Each row of a before or after table is a point. The points were changed in one or more steps. Then noise was added and the rows were shuffled. The steps act on columns, c1 being the first. What was done? A step turns or swaps two columns, mirrors them in a line or flattens them onto one, adds a multiple of one to another, or multiplies or shifts one. Angles are multiples of 10 degrees, from the lower column toward the higher: turns from -170 to 170, lines from 10 to 170 but not 90. Use the fewest steps. Two steps may share a column if one is a turn and the other turns, adds or multiplies; they go together, in the order done. Otherwise the lowest column goes first.

Before:
-.09; -.51
.29; -.21
-.42; -.38
-.24; -.37
-.30; .08
-.39; .28
-.04; .29
-.10; .17
.21; .15
After, 9 rows:
-.34; -.29
-.54; -.28
-.50; .38
.26; .23
-.38; .19
-.15; .29
-.05; .40
.40; -.11
-.13; -.40
Steps: multiply c1 by 1.3; shift c2 by .10

Before (12 x 8):
.23; -.06; -.08; -.26; .04; .10; .19; -.10
.13; .22; .01; -.21; .03; .02; .27; -.34
.19; -.04; .00; -.23; .25; .52; .22; -.02
-.01; .01; .01; -.29; -.28; .08; .26; -.26
.20; -.04; .18; -.16; .03; .01; -.07; -.26
.23; .09; -.01; -.03; -.36; .09; .06; -.29
.20; .33; -.11; -.26; .14; .64; -.43; .13
.14; .29; .12; -.24; -.16; .25; .14; .45
.14; .10; .12; -.14; .19; .13; .24; -.27
.15; .12; -.19; -.10; .11; .12; .20; .16
.23; .06; .06; .24; -.56; .12; .32; -.21
-.93; -.02; -.03; -.21; -.01; .11; .34; .47
After (12 x 8):
.15; .54; .18; .23; .03; .00; -.06; -.27
-.11; .61; .02; .25; -.31; .02; .25; -.26
.10; .92; -.10; .32; .16; .24; -.44; .13
.09; .70; .11; .18; .18; .10; .23; -.24
.03; .81; .02; .25; -.01; .02; .26; -.31
.07; .89; .09; .26; -.15; .11; .15; .45
.13; .56; -.07; .31; .01; .08; .19; -.10
.08; .72; -.18; .15; .10; .04; .21; .19
.18; .70; -.01; .11; -.35; .06; .08; -.25
.10; .53; -.01; .30; .25; .19; .24; -.02
-.94; .57; -.03; -.14; -.03; .06; .29; .48
.30; .63; .09; -.17; -.56; .04; .30; -.20
Steps: mirror c1 and c4 in the line at 10 degrees; shift c2 by .60; multiply c6 by 0.4

Before:
.02; -.29; .43; -.14; .64; -.04; .14; .32; .20; .08; .02; -.19
-.11; .22; .05; -.09; -.19; .04; -.06; .02; .45; .16; .03; .38
.01; -.23; .05; .10; -.02; -.22; .11; .07; .28; .24; -.86; -.23
-.05; .00; -.08; .24; -.22; .29; .11; .03; -.21; .19; .32; -.16
-.15; .19; .12; -.04; -.12; .32; -.22; -.01; -.34; .27; .08; -.29
-.23; -.37; .09; .19; -.36; .42; .01; .30; -.32; .09; .17; -.06
-.28; .11; .49; .17; .08; -.22; .08; .12; -.27; .24; .28; -.17
-.13; .24; .05; -.36; .05; -.07; .22; .25; -.08; .16; .20; .00
-.14; -.14; -.23; .02; -.32; -.20; -.42; .12; -.22; -.78; .19; .04
-.27; -.39; -.20; -.59; .08; -.21; .18; .01; -.03; .22; .30; -.16
After:
-.15; .14; .12; -.06; -.12; .64; -.23; -.03; .15; .27; -.18; -.25
-.23; -.26; .09; .31; -.36; .84; .01; .30; .18; .10; -.18; .00
-.12; .16; .04; -.57; .04; -.14; .22; .24; .41; .15; -.20; .07
-.27; -.27; -.21; -.95; .07; -.42; .18; .01; .47; .22; -.34; -.05
-.14; -.10; -.24; .04; -.33; -.40; -.42; .12; .28; -.77; -.17; .09
-.29; .08; .50; .27; .09; -.44; .08; .11; .23; .24; -.33; -.07
-.05; .00; -.09; .38; -.23; .59; .12; .02; .29; .19; -.36; -.04
-.10; .15; .05; -.13; -.18; .07; -.05; .03; .96; .17; .09; .36
.02; -.19; .42; -.22; .63; -.08; .14; .32; .69; .08; -.08; -.17
.01; -.16; .05; .15; -.02; -.44; .10; .08; .78; .24; .74; -.51
Steps: multiply c2 by 0.7; multiply c4 by 1.6; multiply c6 by 2; shift c9 by .50; mirror c11 and c12 in the line at 80 degrees

Before:
-.03; -.24; -.01; -.09; -.29; .33; -.25; .12; .04; .07; .54; -.40; .03; -.48; -.01; -.11; -.08; -.19; .11; .40; -.47; -.58; -.08; -.12
-.03; -.33; .26; .36; -.09; .46; -.38; -.41; -.13; .60; .68; -.11; .55; .32; .33; .25; -.01; .35; -.54; -.06; -.23; .67; .42; -.25
-.06; -.19; .24; -.34; -.11; .44; .09; -.16; -.10; .04; .03; -.07; .07; -.19; -.32; .13; -.51; .13; .55; .07; .03; -.31; -.46; .11
.22; .15; .09; -.07; -.68; .54; .06; .31; -.06; -.01; .11; -.21; .28; -.25; -.12; -.11; -.33; .17; .13; .51; .02; -.51; -.31; -.25
.15; .11; .06; .00; .43; -.35; .13; -.35; -.46; .23; -.12; .13; .49; .19; -.31; -.15; .30; -.44; -.30; -.06; .67; .08; -.11; .21
.51; -.01; -.17; .16; .16; -.42; -.32; -.12; -.85; .33; -.28; .41; .18; .49; .38; .08; .24; -.38; -.17; -.05; .68; .01; .31; .49
.53; .19; -.11; .34; .25; .06; -.09; -.45; -.34; .30; -.35; .54; .19; .13; .14; .06; .30; -.67; -.36; -.01; .14; .23; .17; .30
-.56; .31; .22; -.10; -.26; .33; -.13; -.10; -.27; .13; .37; .06; .10; -.29; -.21; -.07; -.41; .19; .13; .54; -.28; -.34; -.49; -.03
.05; -.31; .48; .39; -.07; .45; -.62; -.44; -.16; .53; .16; -.17; .29; .28; .22; .00; .18; .31; -.82; -.05; .16; .32; .03; .43
-.03; .01; .03; -.21; -.15; .35; -.16; .23; .11; -.48; .42; -.06; -.22; -.27; -.14; .10; -.30; -.04; -.14; .58; -.06; -.12; -.13; -.13
.25; .29; .47; -.42; -.10; -.35; .04; -.07; -.52; -.06; -.26; .40; .23; -.09; -.19; -.22; .14; -.21; .06; -.26; .15; -.03; -.17; .32
After (11 x 24):
-.20; .33; .29; -.11; -.22; .34; -.27; -.13; -.26; .11; .36; .34; .06; -.29; -.21; -.06; -.40; .20; .16; .60; -.11; -.07; -.50; -.04
-.02; -.33; .20; .35; -.06; .45; -.23; -.39; -.15; .58; .70; -.68; .54; .32; .32; .25; .01; .34; -.51; -.01; -.37; .10; .40; -.26
-.03; .05; -.01; -.19; -.17; .36; -.05; .21; .10; -.50; .42; .08; -.21; -.26; -.14; .07; -.27; -.03; -.11; .54; -.19; -.09; -.13; -.12
.06; .28; .74; -.41; -.12; -.37; .16; -.11; -.54; -.01; -.26; .18; .22; -.08; -.18; -.22; .17; -.17; .04; -.07; .06; .37; -.17; .34
.03; -.31; .34; .37; -.07; .44; .16; -.42; -.16; .55; .13; -.37; .29; .30; .25; .01; .16; .31; -.82; .01; -.64; -.03; .03; .44
.10; .15; -.07; -.06; -.69; .53; .01; .28; -.08; .00; .08; .43; .31; -.25; -.13; -.10; -.34; .19; .14; .53; .07; -.38; -.31; -.27
.22; .19; .27; .34; .24; .05; .12; -.46; -.36; .31; -.35; -.01; .21; .12; .14; .08; .32; -.68; -.38; .07; -.09; .59; .17; .28
.06; .09; .17; -.02; .39; -.37; .68; -.37; -.46; .22; -.12; -.06; .48; .20; -.31; -.16; .29; -.46; -.32; .04; .15; .11; -.09; .17
.19; -.01; .16; .17; .15; -.44; .65; -.12; -.89; .31; -.26; .12; .21; .46; .39; .03; .24; -.44; -.17; .19; -.29; .43; .32; .49
-.04; -.23; -.28; -.10; -.30; .33; -.45; .14; .05; .07; .57; .42; .03; -.51; .00; -.14; -.07; -.15; .09; .36; -.24; -.59; -.06; -.10
-.03; -.20; .23; -.37; -.09; .45; .05; -.16; -.10; .04; .05; .25; .10; -.18; -.31; .15; -.48; .11; .56; .08; .12; -.19; -.47; .11
Steps: multiply c1 by 0.4; add 0.7 times c12 to c3; turn c12 and c22 by 70 degrees; swap c7 and c21; add -0.3 times c9 to c20

Before:
-.11; .03; .23; -.04; -.02; -.20; -.60; .04; -.20; .25; -.01; -.01; .23; -.01; -.44; -.04; -.39; .10; .02; .21; -.04; .75; .22; -.20; .32; -.04; -.15; -.09; .48; -.20; -.18; -.55; .00; -.21; -.11; -.72; .12; .14; .11; .34; .11; -.27; -.11; -.37; -.08; -.17; -.06; .02; -.24; .09; .23; -.66; .35; -.36; -.21; .14; .15; -.05; .07; .24; -.26; .16; .18; -.19
.12; .15; .14; .29; .17; .35; -.38; .15; -.25; .17; .09; .06; -.24; .02; .16; .24; -.34; -.20; .06; .05; .10; .05; -.03; -.11; -.02; .02; .18; .11; -.01; .31; -.09; .17; -.38; .01; -.02; .22; .03; .14; -.10; .07; .07; .09; .27; -.10; .09; .26; -.07; .25; .09; .10; .00; .09; .35; .27; -.10; .19; .21; .10; .16; -.02; .02; .12; -.06; .10
.10; .18; .01; .11; -.11; -.21; .24; .54; .11; -.03; -.05; .01; .05; .19; .16; .19; -.23; -.09; .09; .09; -.27; .25; .25; .32; .21; .03; -.21; .01; .05; -.38; -.12; -.06; .14; -.18; -.09; .25; .13; -.31; -.22; -.06; .10; -.11; .06; .02; -.09; -.18; -.10; .19; .14; .00; .18; -.39; .08; -.03; -.17; .13; -.33; -.03; -.59; .02; -.03; .17; .00; .03
.10; .13; -.11; .07; .03; -.22; .09; .00; -.23; .26; .15; -.19; -.22; .34; .13; -.17; -.38; .11; -.35; -.88; .27; -.09; .24; -.21; .21; .20; -.21; -.12; -.08; -.03; -.11; -.10; -.17; -.07; -.09; .10; -.53; -.01; .18; -.01; -.05; .15; .27; .03; .45; -.29; .44; .28; .25; .04; .19; -.49; .05; -.82; -.12; -.21; -.32; -.32; .01; .11; -.11; .01; .06; -.17
.04; .18; .14; .28; .05; -.23; -.20; .00; -.02; .48; -.08; -.14; .92; -.03; .05; .12; -.19; .06; -.44; .18; .08; -.14; .01; -.13; .23; .50; .51; -.06; .10; .10; .00; -.15; .29; -.09; .21; .01; -.30; -.06; .15; -.05; .08; -.19; .38; -.25; -.07; .03; -.09; .35; .15; -.42; -.06; -.19; -.12; .10; -.13; -.27; -.23; -.08; .12; .64; -.28; .19; -.06; .13
-.43; .02; .14; .25; .03; -.08; .12; .32; .40; -.05; -.12; -.19; .02; .30; .14; .20; .94; -.11; -.37; .03; -.09; .06; .26; -.17; -.36; .02; -.16; .05; .03; .33; -.20; -.19; .26; -.25; .08; .18; .12; -.17; .15; .01; -.19; .13; .36; -.01; -.01; -.07; .01; .06; -.10; -.37; .24; .06; -.49; .03; -.13; .10; .26; .12; .05; .40; -.15; .05; .20; .03
-.35; -.10; .22; .08; -.07; -.21; .23; -.08; -.11; .07; -.01; -.13; -.01; -.15; .04; -.20; .10; -.29; .06; -.01; -.18; -.14; -.21; .46; .25; -.04; -.23; -.08; -.29; .06; -.18; -.05; .02; -.22; -.01; .20; .00; -.09; -.02; -.11; .01; .13; .19; .01; .03; -.24; -.16; .33; .23; -.22; .14; -.30; .41; .22; -.24; .09; -.20; -.44; .02; .06; -.03; .01; .21; .00
.14; -.27; .06; .05; -.21; -.25; .08; .23; -.17; -.03; -.03; -.19; -.32; -.09; -.33; .34; .06; -.24; -.04; .11; -.26; -.11; .29; .11; .22; .05; .36; .05; .13; .32; -.07; .18; .17; -.17; -.15; .18; .12; .15; .19; .29; .06; -.06; -.09; -.10; -.09; .08; .06; .30; .16; .10; .01; .02; -.02; .07; -.25; -.15; -.10; -.42; .10; .01; .08; .01; .00; .05
-.18; -.26; -.14; .07; -.15; .26; -.22; .64; .16; .07; .08; .11; -.10; .14; .18; .27; -.18; .14; .10; .22; -.20; -.05; -.32; -.16; .13; -.01; -.10; -.15; .06; -.34; -.20; .08; .06; .80; .08; .18; .14; .01; .09; .23; .14; .11; .33; .00; -.01; .38; .20; .01; .12; -.06; -.13; .10; .35; -.07; .03; .10; -.15; .13; -.03; .19; -.08; .69; -.03; .00
.11; -.59; .21; .00; .14; .12; -.05; -.10; .19; .01; .36; -.10; -.16; .22; .06; -.12; -.40; -.02; -.17; .02; -.18; -.07; .24; -.10; .29; -.07; -.14; -.13; .19; .08; -.17; -.23; -.29; -.23; .26; .21; -.11; .13; .00; -.11; .09; -.52; -.30; -.06; .66; -.29; -.16; .02; .08; -.07; -.46; -.10; -.18; .21; -.23; .26; .21; -.22; .12; .01; .30; .32; .01; -.15
.04; -.02; .06; .05; -.15; .33; .10; .22; -.20; -.06; .11; -.09; -.27; -.23; -.09; .14; -.17; .13; -.16; .06; -.25; .03; .29; -.06; -.09; -.01; .28; -.05; -.21; .26; -.10; -.07; -.30; .11; -.15; -.03; .05; -.12; .18; -.10; .15; -.01; -.32; -.17; .09; -.01; .06; -.30; .10; .08; .23; .04; -.25; -.02; .30; -.21; -.33; .07; -.23; .00; .00; .13; .15; .19
-.17; .06; -.11; .29; -.21; -.14; -.14; -.07; -.08; .19; .02; -.22; -.01; .02; -.17; -.07; -.22; .13; .11; .11; .12; -.14; .11; -.19; .32; -.02; -.12; -.07; -.27; .13; -.17; -.06; .29; -.27; -.10; .06; -.12; -.08; -.22; -.12; -.45; .14; .41; -.45; -.01; -.28; .15; .20; .20; .11; .00; -.03; .23; .11; .40; -.06; -.20; .13; .10; -.01; .08; .07; .21; .21
After (12 x 64):
.31; -.13; .22; .09; -.08; -.19; .21; -.07; -.12; .07; -.02; -.16; .12; -.16; .03; -.20; .10; -.20; .09; -.02; -.19; -.12; -.21; .44; .26; .20; -.24; -.08; -.29; .06; -.15; -.04; .02; -.53; -.28; .21; .01; -.08; .00; -.12; .01; .13; .20; .00; .15; -.22; -.16; .19; .24; -.22; .13; -.30; .28; .21; -.25; .10; -.07; -.43; .02; .07; -.02; .03; .43; -.01
.04; .01; .23; -.03; -.02; -.20; -.59; .03; -.21; .26; .01; -.02; -.05; -.01; -.43; -.05; -.39; .03; .02; .23; -.03; .74; .22; -.19; .34; -.09; -.13; -.08; .48; -.22; -.20; -.55; -.01; -.50; -.09; -.74; .12; .17; .12; .35; .12; -.26; -.11; -.37; .13; -.15; -.07; -.07; -.23; .08; .22; -.68; .24; -.36; -.22; .14; .29; -.03; .06; .22; -.26; .16; .37; -.20
-.08; .19; .13; .29; .05; -.21; -.18; .00; -.02; .51; -.06; -.15; .37; -.04; .06; .11; -.19; .44; -.43; .18; .10; -.15; .02; -.11; .24; .28; .49; -.07; .08; .10; .01; -.13; .28; -.38; -.14; .02; -.28; -.02; .14; -.04; .07; -.18; .38; -.25; .03; .01; -.10; .40; .14; -.42; -.08; -.17; -.07; .10; -.12; -.29; .79; -.09; .12; .65; -.29; .19; -.12; .13
.16; -.28; -.13; .09; -.14; .25; -.21; .62; .15; .07; .09; .12; .08; .14; .18; .28; -.17; .10; .10; .21; -.19; -.05; -.33; -.17; .14; -.10; -.11; -.17; .06; -.34; -.21; .07; .07; .51; .06; .18; .15; .00; .11; .24; .15; .09; .35; .01; .11; .37; .19; .05; .12; -.07; -.13; .10; .25; -.07; .03; .11; -.13; .14; -.03; .21; -.11; .69; -.05; .01
.27; -.59; .21; .02; .14; .11; -.05; -.12; .19; .02; .36; -.09; -.16; .21; .08; -.12; -.40; -.07; -.17; .02; -.19; -.07; .25; -.10; .29; -.04; -.15; -.14; .19; .08; -.16; -.24; -.28; -.53; .16; .18; -.12; .15; .00; -.10; .09; -.53; -.33; -.09; -.64; -.28; -.14; .20; .09; -.06; -.47; -.10; -.11; .21; -.21; .27; -.07; -.23; .11; .01; .31; .32; .03; -.14
-.14; .19; -.01; .10; -.14; -.23; .25; .55; .10; -.02; -.04; .02; .24; .20; .16; .19; -.22; -.02; .08; .08; -.26; .24; .26; .31; .22; .11; -.22; -.01; .02; -.39; -.13; -.06; .13; -.45; -.20; .27; .11; -.31; -.23; -.06; .10; -.13; .05; .03; .03; -.18; -.08; .06; .14; .00; .17; -.39; .06; -.03; -.17; .13; -.05; -.03; -.60; .02; -.02; .15; .00; .03
.37; .03; .13; .24; .02; -.08; .12; .33; .41; -.06; -.14; -.18; -.14; .30; .13; .19; .96; -.07; -.37; .04; -.09; .06; .26; -.16; -.36; .10; -.15; .04; .04; .33; -.21; -.18; .26; -.55; .00; .17; .12; -.19; .17; .02; -.17; .13; .37; -.02; .22; -.07; .02; .10; -.10; -.36; .23; .07; -.35; .03; -.12; .10; .11; .11; .04; .38; -.16; .06; .40; .03
.15; .14; -.12; .09; .01; -.23; .09; .01; -.26; .27; .14; -.21; .17; .32; .13; -.17; -.39; .23; -.36; -.86; .28; -.11; .24; -.19; .20; .05; -.23; -.13; -.09; -.05; -.10; -.12; -.16; -.34; -.28; .10; -.54; .00; .18; -.01; -.04; .17; .29; .02; -.44; -.27; .45; .09; .24; .06; .20; -.49; .03; -.83; -.13; -.20; -.32; -.32; .02; .09; -.10; .01; .12; -.17
-.05; .16; .15; .29; .17; .35; -.39; .14; -.26; .18; .10; .06; -.19; .02; .17; .23; -.33; -.12; .06; .03; .09; .04; -.03; -.11; -.04; .15; .17; .11; .00; .30; -.09; .17; -.41; -.28; -.20; .22; .03; .15; -.09; .10; .05; .08; .29; -.10; -.13; .27; -.07; .12; .08; .11; .00; .09; .23; .26; -.11; .19; -.15; .08; .16; -.02; .03; .13; -.13; .10
.01; -.02; .04; .04; -.17; .34; .10; .23; -.21; -.05; .11; -.07; .15; -.23; -.07; .14; -.18; .07; -.17; .05; -.24; .03; .28; -.07; -.08; -.08; .28; -.06; -.22; .27; -.11; -.06; -.30; -.19; .15; -.03; .04; -.13; .16; -.09; .13; -.02; -.32; -.19; -.11; -.02; .05; -.30; .10; .06; .26; .04; -.17; -.01; .29; -.18; -.36; .06; -.23; -.02; .00; .13; .28; .18
.13; .06; -.12; .30; -.21; -.13; -.14; -.07; -.08; .20; .02; -.23; .13; .03; -.17; -.06; -.23; .07; .10; .11; .13; -.15; .11; -.19; .31; -.12; -.11; -.08; -.25; .12; -.17; -.06; .27; -.56; -.21; .08; -.13; -.10; -.22; -.11; -.47; .15; .42; -.47; .10; -.29; .12; .04; .21; .13; -.03; -.03; .15; .08; .40; -.05; -.08; .12; .10; -.01; .08; .08; .42; .20
-.18; -.29; .06; .04; -.21; -.26; .08; .24; -.17; -.03; -.02; -.17; -.02; -.09; -.32; .35; .06; -.12; -.06; .12; -.25; -.09; .29; .10; .20; .22; .38; .04; .12; .32; -.07; .17; .18; -.48; -.32; .18; .11; .16; .19; .28; .07; -.05; -.08; -.10; .00; .08; .06; .06; .19; .09; .04; .03; -.02; .07; -.26; -.16; -.32; -.42; .11; .01; .07; .00; -.01; .07
Steps: turn c1 and c45 by -150 degrees; turn c13 and c57 by 70 degrees; multiply c13 by 0.7; turn c18 and c26 by -50 degrees; shift c34 by -.30; turn c35 and c48 by 50 degrees; multiply c53 by 0.7; multiply c63 by 2
